Each row is a point. The last column is the point's height on a tilted bowl or saddle (a function of degree 2), plus a little noise. Count its main directions that bend up, bend down and stay straight.
(in the rows, 128 means zero)

Points:
[[ 53 166 148]
 [100 147  92]
 [140 175 130]
 [113 151  83]
 [137  78 123]
 [142 114  94]
 [105 130 104]
 [126 137  88]
 [155 173 164]
 [155 125 107]
 [158  90 101]
 [138 145  98]]
Directions: 1 up, 0 down, 1 straight

Points (16 x 4):
[[133  78 100 131]
 [188 146 133 181]
 [142 109 155 139]
 [112 139 112 107]
 [135 181 111  92]
 [125 143  54 162]
 [116 167 173  96]
 [167 137  76 193]
 [119 168 101  91]
 [ 67  97 101 133]
 [ 94 150  86  97]
 [ 90 130 148 114]
 [145 138 118 132]
 [123 138 103 118]
 [113 134 111 111]
 [ 98 113 114 118]]
Directions: 2 up, 1 down, 0 straight

Points, 18 rows:
[[143 169 135 123]
 [163 160 135 123]
 [122 114 138 132]
 [124 108 168 147]
 [155  70 196 221]
 [107 115  97 128]
 [135  87 163 166]
 [140 130  74 139]
 [132  78 116 162]
 [126 145 119 121]
 [105 189 190 150]
 [122 101  88 145]
 [129 137 132 124]
 [161 154 119 121]
 [170  88 121 166]
 [109 129 114 120]
 [151  92  97 158]
 [ 79 125 133 103]]
Directions: 2 up, 1 down, 0 straight

Points (24 x 5):
[[154  71  91  98  96]
 [ 66  86  95 160 140]
 [146 131 156 144 130]
 [159 156 192 156 132]
 [156  89 184 196 171]
 [118 142 100  92  93]
 [139 133 103 137  89]
 [121 141 169 100 150]
 [117  66 133  91 178]
 [117 128 189 156 121]
 [131 100 128 156 124]
 [140 129  89 153  75]
 [ 95  79 103 113 116]
 [169 119 147 155 145]
 [137 139 152 135 127]
 [113 104  83 123  55]
 [150 175 123 101 149]
 [105 142 107 137  98]
 [101 199 145 133 172]
 [134 111 137 107 132]
 [165 114 128 116 132]
 [105 111 123 173 126]
 [108 167  98 144 107]
 [122 129 173 146 127]]
Directions: 3 up, 1 down, 0 straight

Points (47 x 7):
[[119 117 101 154 144  92 155]
 [ 90 133 129  97 127 106 141]
 [163 142 127 137 158 169 132]
 [159  97 167 170 141 129 158]
 [163 145 135 117  72 144 175]
 [101 136  99  86 110 165 164]
 [100 122 132  86 121  69 150]
 [153  93 118 168  94 140 156]
 [ 97 128  98 141 146  67 161]
 [125  97 126 128 199  75 175]
 [176  75 143 137 102  85 156]
 [ 92 114  87 167 160 181 167]
 [102 145 112 148 150  65 162]
 [ 99  84  90 105 119 105 148]
 [126 115 113 130 151 140 145]
 [128 141  93 161 129 117 154]
 [123 119  44  80 168 144 185]
 [111 154 133 129  98 117 147]
 [103 112 116 158 125  70 148]
 [156  99 150 129 101 130 146]
 [173 116 108 184 143  82 177]
 [184  98 128 120 170 126 138]
 [129 106 104  79 125 149 159]
 [ 55 123 142  89 140 108 134]
 [ 95  86 168  94  70 121  95]
 [158 134 114  89 148 110 157]
 [116 146  81  87 110 143 169]
 [ 91 142 146 163 164 146 154]
 [106 215  94 114 151 120 149]
 [ 94 131 133 124 142  76 148]
 [126 113 148  86 182  94 166]
 [ 94 145 118 144 108  72 145]
 [128 104 130 124 165 110 149]
 [127  68 134  72 100 105 134]
 [105 198 120 100 105 121 166]
 [141 106 111 113 174 150 143]
 [131 169 113 141  83  96 173]
 [ 77 160  98 148 117 185 165]
 [101 148 152  96 162 167 159]
 [ 85 145 132 117 123 108 137]
 [122 120  97 146  81 131 153]
 [120 153  83 105  86 112 171]
 [112 134 128 137 152 144 144]
 [125  95 133  74 153 170 161]
 [123 125 152 134 153 114 148]
 [ 84 145 183  96 129 155 161]
 [147 140 110 138 169 131 135]]
Directions: 4 up, 1 down, 1 straight

Points (39 x 7):
[[153 142 129 151 116 117 125]
 [ 85  59 130 110 168  97  53]
 [121 113 163  84 113  86 112]
 [114 175 154 112 168 136 100]
 [114 144 152 139 119  69 143]
 [118 136  23  85 111 153 134]
 [150 122 110 162 127 140 114]
 [147 110 124  84 164 147  71]
 [124 105 129 122 137 188 115]
 [ 87 157 141  97  72 144 139]
 [ 82 124 135 117  47  95 106]
 [140 136 106 111 173 132  83]
 [108  77 107  76 111 121 103]
 [105  91 170 122  94 118 117]
 [102 140 133 137 108 104 136]
 [125 109 143 172 132 128 109]
 [107 158  96 157 134 164 116]
 [130 134 106 115 106 159 150]
 [ 98 132 138 112 118 204 130]
 [165 110 108 126 113 176 127]
 [129 125 129 182  92 150 108]
 [158 106 128 156 104 156 112]
 [ 98 166 123  94 102 136 135]
 [103 146 139 115  26 123 104]
 [127 107 153 128 154  86 121]
 [ 66 122 174 158 102 127 105]
 [157 113 133 173 136 173  86]
 [ 63 141 117 107 123  88 104]
 [118  93 129 107 170 125  82]
 [120 120 117 111  93 185 161]
 [135 135 103 137 170 139  92]
 [ 89 127  96 136 132 154 129]
 [132  77 137 163 114 101 100]
 [194 132 133 127  95 144  92]
 [106 114 102 154 117 137 128]
 [115 127 102 116 155 121 106]
 [122 148 158 160 113  51 142]
 [143 186 112  55 145 109  46]
 [138 150 194 124 137 160  95]]
Directions: 1 up, 5 down, 0 straight

Points, 75 rows:
[[121 105 110 152 107 139 138 106 132]
 [ 51 180 127 151 135  98 132 124  91]
 [119 124 130 153 132 163 145  99 130]
 [103  88 141 138 129 119 142 186  65]
 [115 135  60 121  83 135  99 132  86]
 [130 102 119 183  59 177 107 165  81]
 [126 194 139 144  99 197 149  93 161]
 [145 120 131 124 144 168 113  74  95]
 [178 114 144 123 244 122 172 147 151]
 [124 160  86 130  94 149 173 113 158]
 [122 121 139 108 138 206 116 144  93]
 [ 70  72  99 186 156 136 183 110 164]
 [ 77  93  79 147 142 116 157 135 121]
 [178 133 144 126  94 165 168  56 132]
 [146 140 112 132 144 111  91 119 119]
 [140 104 101  81 119 124 168 117 119]
 [ 80 132 118 174 156 139 189  84 163]
 [128 126 131 102 127 126 127 151 113]
 [166 139 146 110 129 133 153 127 152]
 [164 121 109 130 180 137 149 125 136]
 [140 135 173 108 118 114 125  59 110]
 [ 96  88 105 133 146 160 205 179  79]
 [113 149 128 146 134 180  85 128 101]
 [ 87 131 146 132 108 127  94  97 100]
 [117  80 134 164 129 112 105 107 109]
 [143 127 137 110 149 103  93 123 130]
 [145  83 110 125 103 223 110 155  45]
 [119 163 169 146 133 128 140 117 118]
 [100  83 144  98 162 118  65 111  75]
 [100 167 126 141 125 119  74 104  89]
 [135  83 121 102  96 149 139 153  84]
 [146 166 134 121 143 160 106 149 124]
 [136 158 137 115 156 145 126  79 102]
 [143 127 156 104  83 102 138  67 128]
 [138  52 195 140 135 127  73 160 112]
 [115 130 147 182 100 181  85 189  87]
 [124  74 145 134 139  98 131 151  99]
 [118  51 109 179 128  77 143 106 111]
 [146 143 127 128 118 113 148 118 137]
 [139 160 134 115 177 109 131  92 100]
 [165 129 162 110 144 136 161 125 146]
 [186 214 121 135  83 158 181 128 178]
 [171 126 155 101 119 175 152 130 142]
 [153 151 121 100  76 143 112 174 105]
 [101  80 114 189 118  95 114 164  99]
 [190 101 108  74 155 153 175 114 156]
 [125 121 141 136 118 137 106 106 116]
 [148 165 164 112 106 111 137 131 141]
 [185  99 110  87 157 125 163 160 162]
 [132 126 172 173 131 108 117 164 119]
 [113 129 129 158  63 128 132 145 114]
 [120 156 124  61 139 121 117 122 103]
 [131 176 103 182 117 150 155 135 177]
 [110 110 156 117 136 101 103 137 105]
 [135 111 123 171 121 112 161 101 140]
 [164  91 114 128  88 165 150 128 106]
 [136  93 139  76 138 164  85 174 105]
 [ 98 134 121 113 150 137 112 116  93]
 [117 125  71  90 147 134 111 159  68]
 [122 124 128 168 118 109 170 125 133]
 [124 137 150  91 136 158 113 106 109]
 [132 122  85 136 146 160 116 115 107]
 [118  76 152 103 140 139 179 124  82]
 [162 129 123 122 166 138 110 163 135]
 [165 150 138 163 105  96  93  93 152]
 [ 53 174 155 140 116 153 153 128 116]
 [157 119 164 120 101 143 127  75 126]
 [138 115  73  76 127 153 161  64 110]
 [144 166 146 145 137 136 113 175 126]
 [108 104  99 100 153 124 118 162  81]
 [120 184 131  59 111 140  92 143  93]
 [ 63 177 137 108 106 182 141 104 118]
 [ 94 142 134 123 169 117 122 117  86]
 [146 153 160 103 136 153 184 126 127]
 [132 118 134 180 122 119 146 123 139]]
Directions: 1 up, 3 down, 4 straight

Points, 65 rows:
[[134 137  91  79 132 140 132 154 121]
 [140 133 139  79 105 146 102 148 120]
 [138 116 127 143 109 113  94  98 129]
 [120 120 173 147 112 147 156 144 155]
 [120 142 150 159 114 194 178 144 187]
 [122  85 136  97  94 142 132 101 144]
 [124 123 171 108 131 123 101 160 132]
 [112 108 145 128 122  88 173 142 130]
 [167 103 130 143 133 120 122 127 140]
 [204 111  78  81 110 151 160 109 162]
 [135  87 120 107  78 182 130  94 165]
 [102  65 126 134 112  98 128 141 152]
 [128 103 130 141 116 125 187 134 145]
 [104 112 118 130 153 140 114 147 134]
 [175 118 182 130 119 176 109 124 174]
 [137 126 102 104 150 148  50 174 145]
 [160 140 158 104 109 172 126  75 158]
 [100 135 163 123 156 170 112 169 155]
 [136 112 117 112 149 159 136 128 141]
 [143 159 126 155 130 153 125  93 146]
 [170 108 127 130 126 196 121 117 179]
 [121 192 120  80 143 153 144 147 142]
 [121 118  91 128 112 166 139 168 146]
 [169 143  99 148  96 148 105 119 129]
 [ 64 103 141 114 114  88 115 143 135]
 [137 142 166 156 146 178 135  99 175]
 [107  66 145 133 138 163 120 148 174]
 [ 93 120 173 155 179 144 122 162 162]
 [151 133 116  78 124 147 137 138 126]
 [161 119 139  77 152  34 105  81 152]
 [164  67 104 168 124 108 120 113 180]
 [126 115  91 149 143  78 110 174 133]
 [142 106 131 104 123 162 186 181 161]
 [111 102 152 114 103 132 117 112 135]
 [148  94 159 104  75 149 167 136 160]
 [106 163 122  91 113 125  89 159 108]
 [150 116 126 123  89 129 164 132 130]
 [ 69 177 134 139 164 147  69  98 161]
 [115 146 116 139 107 120 156  88 131]
 [ 93 118 144 101  71 197 195  91 203]
 [166 101 120  69  84  89 160 156 129]
 [105 126 190 108 135 139 116 121 149]
 [143  91  81 130 162 144  77 138 168]
 [116 169 157 137 186 124 117 111 146]
 [145 119 128  94 139 132 102 153 122]
 [164 119 134 166  88 117 114 101 141]
 [127 124 100 117 146 106 153 153 116]
 [152 135 132 107 100 135  90 152 112]
 [152 134  97  89 130 138 104  87 130]
 [140 169 153 118 187  98 130 108 138]
 [178 138 136 102  68  73 125 138 114]
 [ 69 112 141 101 167 111 130 133 127]
 [149 159 176 140 151 181 124 148 174]
 [109  72 126 175 135  95  85   7 240]
 [153 143 114 110 102  98 126  94 111]
 [139 131 181 112 147 129 138 139 141]
 [ 89 198 183  96 127 125 128 100 157]
 [ 95 143 139 168 107 138 110 133 139]
 [114 144 146 180 152  55  96 177 155]
 [137 103 112 138 112 115 149 135 130]
 [134 196  99 129 200  96 175 158 150]
 [ 75 120 170 105 140 161 133  99 159]
 [116  71 121 134  99 132 154 189 164]
 [123 115  92 117 124 136 133 120 127]
 [ 99 138 170 151 148 148 124 169 151]]
Directions: 7 up, 0 down, 1 straight

Points, 75 rows:
[[ 82 142 136 128 121 154 130 127 106]
 [109 137 143 133 119  76  77  88 103]
 [100  99  99 133 185 108  85 133  85]
 [151 149 172 139 173 119 104 130  92]
 [134  93 127 192 117 134 111 122  91]
 [130 122  69  83 121 157 156 120 131]
 [101 137 145 134 137 127 195 120 106]
 [131 115 128 148 161 125  60 121  88]
 [143 206 110 112 101  73 125  96 100]
 [ 84 141  87 129 115 100  93  90 122]
 [157  79 191 124 161  74  94  83  91]
 [139 142 105 116 167 135 130 108 120]
 [129  79 143 133 105  91 150 110 123]
 [ 88 126 135 164 135  42 121 150  57]
 [121 159 152 156 124 159 116 106 102]
 [150 101 121 115  69 161 127  87 131]
 [138  97 182 145 153  86 156 117 102]
 [134  94 118 160 148  91 119  85 107]
 [ 96  75 151 155 143 127 151 134  84]
 [124 117 108 136  99 121 110 155 116]
 [170 164 109  99  95 116 125 118 129]
 [121 131 138 108 105  90 116  75 137]
 [116  78  71  98  99 183 180 102 112]
 [120 188 137 126 131 108 107 104 105]
 [153 123 136 151 142  84 142  89 119]
 [158 127 157 119 166  89 180 110 116]
 [142 117 138 142 101 131 175  99 130]
 [ 97  87 100 124 136 111 153 150 107]
 [125 178 167  73  96 131 182 163  89]
 [134 132 133 109 108 101 109 148 119]
 [173 169 108 148 106 131 125 143 114]
 [104 106 160 123 153  57 113 104 100]
 [128 156 141 108  82  82 129 141 111]
 [149 133 106 129 136 147 130 101 128]
 [127 136 201  68 108 184  47 136  66]
 [127 109 124 116 143 132  92 127 117]
 [129 144 125 143 136 136 144 159 102]
 [117 108  93 118 163 123 151 112 122]
 [176 173 116 100 121 130  94 138 115]
 [104  75  77 138 105  86 129 160  98]
 [123 125 146  52 110 136 117 109 135]
 [176 165 105 101 103 180 142  57 115]
 [200 144 123 129 180 119 109 157  91]
 [158 131 139 139 159 123 121 100 117]
 [126 108 137 116 133 151 201 115 118]
 [113 110 131 156  87 194 137 170  78]
 [139 132 121 137 121 149 124  92 129]
 [120  91 126 193  96  97  73 110  74]
 [116 134 123 148 136 123 102 131 109]
 [123  98 133 135 142 165 149 102 114]
 [133 129 141 104  92 115 113 141 125]
 [130  82 125 138 100 196 153 121 101]
 [121 114 152 100 111 135 196  76 148]
 [107 119 118 123 107 146 111 143 117]
 [210 146 140 123 101  85 116 127 120]
 [179 164 125 119 138 162 155  55 116]
 [117  94 103 117 105 158  64  77 108]
 [109 159 148 172 136 136 134 154  76]
 [149 133 156 149 150 151 155 124 106]
 [134  92 205 127 176 121  70 113  68]
 [210  86 137 160 152 136 147  83 100]
 [136 153 191 191 155  94 143 152  53]
 [ 95  73 120 131 178 139 133 140  78]
 [120  64 154 139 116 150 167  87 114]
 [ 95  99 132 154 177 149 121 110  80]
 [147 134 135 126 169  93 139 151  99]
 [126 172 109 146 183 166 164 122  69]
 [162 113  96 108 123 156 168 104 131]
 [137  77 156  78 132 144 170 163 103]
 [134 127 153  78  82  78 112  75 134]
 [ 80 118 121 159 115  77 167 115  99]
 [150 134 156 170 130 115 171 144  95]
 [150 130 123 113  58 100 102 127 119]
 [100 130  70 157  98 160 113 179  92]
 [163 122 167 122 152 153 123 159 104]]
Directions: 0 up, 6 down, 2 straight
